Every row gives one point. Each copy is the shape, with its points in the same order, stretched, turned, moved and blurred by noise. Say if it was mirrored as well.

Shape (6 x 3):
[[ -9 -24 -11]
 [-11  -5 -20]
 [ 51  -1 -23]
 [-22  61  22]
 [-15  24 -18]
 [  0  -3 -12]]
Copy 1:
[[  8  -8  16]
 [  9  14  17]
 [  8 -31 -36]
 [-27  62   6]
 [  1  42  11]
 [  1   8   6]]
Copy 1 is: mirrored
Copy 2, 6 rows:
[[-40 -21  27]
 [-25 -25   6]
 [ 37 -36   6]
 [ 16  73 -54]
 [ -7  -9 -29]
 [-18 -17   9]]
Copy 2 is: only turned
Copy 3 (6 x 3):
[[ 29  13  34]
 [ 29   0  12]
 [-25  61 -28]
 [-26 -95 -24]
 [ 15 -34 -12]
 [  9   4   9]]
Copy 3 is: only turned

Shape (6 x 3):
[[ 27 -45 -42]
 [ -4  37  -4]
 [-65 -18  43]
 [-39   3 -12]
 [-44  42  51]
 [ 10 -11 -14]]
Copy 1, 6 rows:
[[-85 -11 -38]
 [ 10 -15 -10]
 [ 18  30  70]
 [ -7  36   8]
 [ 59  -9  55]
 [-39 -18 -15]]
Copy 1 is: only turned
Copy 2, 6 rows:
[[ 36  61 -36]
 [-14 -17  -4]
 [  2  11  95]
 [-18  17  26]
 [-17 -26  68]
 [ 22  20 -11]]
Copy 2 is: mirrored
Copy 3, 6 rows:
[[ 26  76  -5]
 [-28 -24  29]
 [ 62 -55  18]
 [ 20 -12  58]
 [ -6 -92  17]
 [  5  23   4]]
Copy 3 is: mirrored
Copy 4:
[[-21  16 -52]
 [-34  25  24]
 [ 62   9  60]
 [  9  -6  27]
 [  8  35  81]
 [-20  23 -11]]
Copy 4 is: only turned

Shape, 10 rows:
[[ -1 -18 -49 -28]
 [ -6   1 -19 -23]
 [ 31  -6  18  30]
 [-36 -19  20  76]
 [-39  24 -33   7]
 [ 26  13  25  20]
 [-50 -25  29  30]
 [-26  49 -25 -44]
 [ 32 -23  50  23]
 [-10 -15  17  12]]
Copy 1:
[[ 19  -9  59  -7]
 [ 26  -3  28 -16]
 [  2   3 -28  19]
 [-95  49 -32 -12]
 [  4  52  30 -25]
 [ 25   8 -34  14]
 [-70   9 -21 -48]
 [ 71  27  32 -40]
 [ -7 -25 -46   9]
 [-17  -4 -11 -20]]
Copy 1 is: mirrored
Copy 2:
[[  3 -21 -20 -59]
 [  0 -14   2 -46]
 [  0 -10 -14  25]
 [ 68   6   3  37]
 [ 18  18   6 -39]
 [ -4   0   0  21]
 [ 62 -15  27   5]
 [-16  19  27 -71]
 [  8 -38  10  34]
 [ 27 -22   5   1]]
Copy 2 is: mirrored
Copy 3 (10 x 4):
[[ -9  15  58   4]
 [  6   0  20   6]
 [-17   5 -14 -23]
 [ 28 -12   7 -65]
 [  3 -38  39   2]
 [-21 -14 -25 -20]
 [ 44   0   0 -44]
 [  9 -33  23  32]
 [ -3  20 -41 -36]
 [ 10   8   5 -23]]
Copy 3 is: only turned

Shape (8 x 4):
[[ 38  13 -55 -36]
 [-16 -12  62  -3]
 [ 46  -1 -15   0]
 [-31  -7  16  -2]
 [-58  -1  26   9]
 [  4 -46  -7 -42]
 [-26   1  -1  42]
 [-32   9 -16  31]]
Copy 1:
[[-34  33  48  43]
 [-17   4 -82 -56]
 [-21  28  34 -25]
 [ 10   1 -51  -1]
 [ 25 -20 -61   8]
 [-11  46 -51  29]
 [ 45   0  13 -15]
 [ 31  -8  12  11]]
Copy 1 is: only turned
Copy 2, 8 rows:
[[-31 -54  20 -89]
 [-34  60  -7  34]
 [-26  -7  59 -45]
 [-19  -2 -19  34]
 [  2  -3 -33  62]
 [-95 -41 -15 -22]
 [ 19 -22  31  52]
 [ 19 -36   8  40]]
Copy 2 is: only turned

Shape (12 x 6):
[[-10  51 -63  36 -17  44]
 [ -3  36 -54  63  31  28]
 [-59  28   5  15  29  16]
 [ 29  -5  29 -30 -17 -18]
 [ -9  23   3  61  11  54]
 [  4 -29  39 -36 -52  -6]
 [-55  19 -25  39   8  50]
 [ -4 -49  37 -31   5  15]
 [ 32  -3  55 -26 -27 -21]
 [ -1 -28  47 -11 -30 -54]
 [-44 -17 -18 -11  48  30]
 [  1 -56  28  15 -28 -36]]
Copy 1 (12 x 6):
[[ 68  64   2  -5  21  39]
 [ 51  27  26  16  33  15]
 [ 12 -23  14  43   6  64]
 [  3   3 -65   9   2 -31]
 [ 45  23 -22  56  51  40]
 [-20  12 -81  -1   8   2]
 [ 16  28  10  29  25  75]
 [-61  16 -33  48 -27  -6]
 [  7 -15 -95  15  30 -10]
 [-17 -25 -58 -18  48 -13]
 [-51  11  32  42 -43   4]
 [-33   0 -44 -15  60  -7]]
Copy 1 is: mirrored
Copy 2 (12 x 6):
[[-24 -49   6  21  42   3]
 [  3 -37  47  23  56  -4]
 [ -5  -9  -4 -40  60 -25]
 [  3  14  -3 -19 -16  55]
 [-17 -23  19  -7  74  33]
 [-34  27 -31 -28 -11  53]
 [-24 -18  -2  -8  72 -17]
 [  5  42 -15 -18  17  36]
 [-12  16  -7 -36 -13  73]
 [-28  37  15 -35 -17  33]
 [ 26  20  -7  -3  48 -28]
 [-30  45  22  -7   0  33]]
Copy 2 is: mirrored
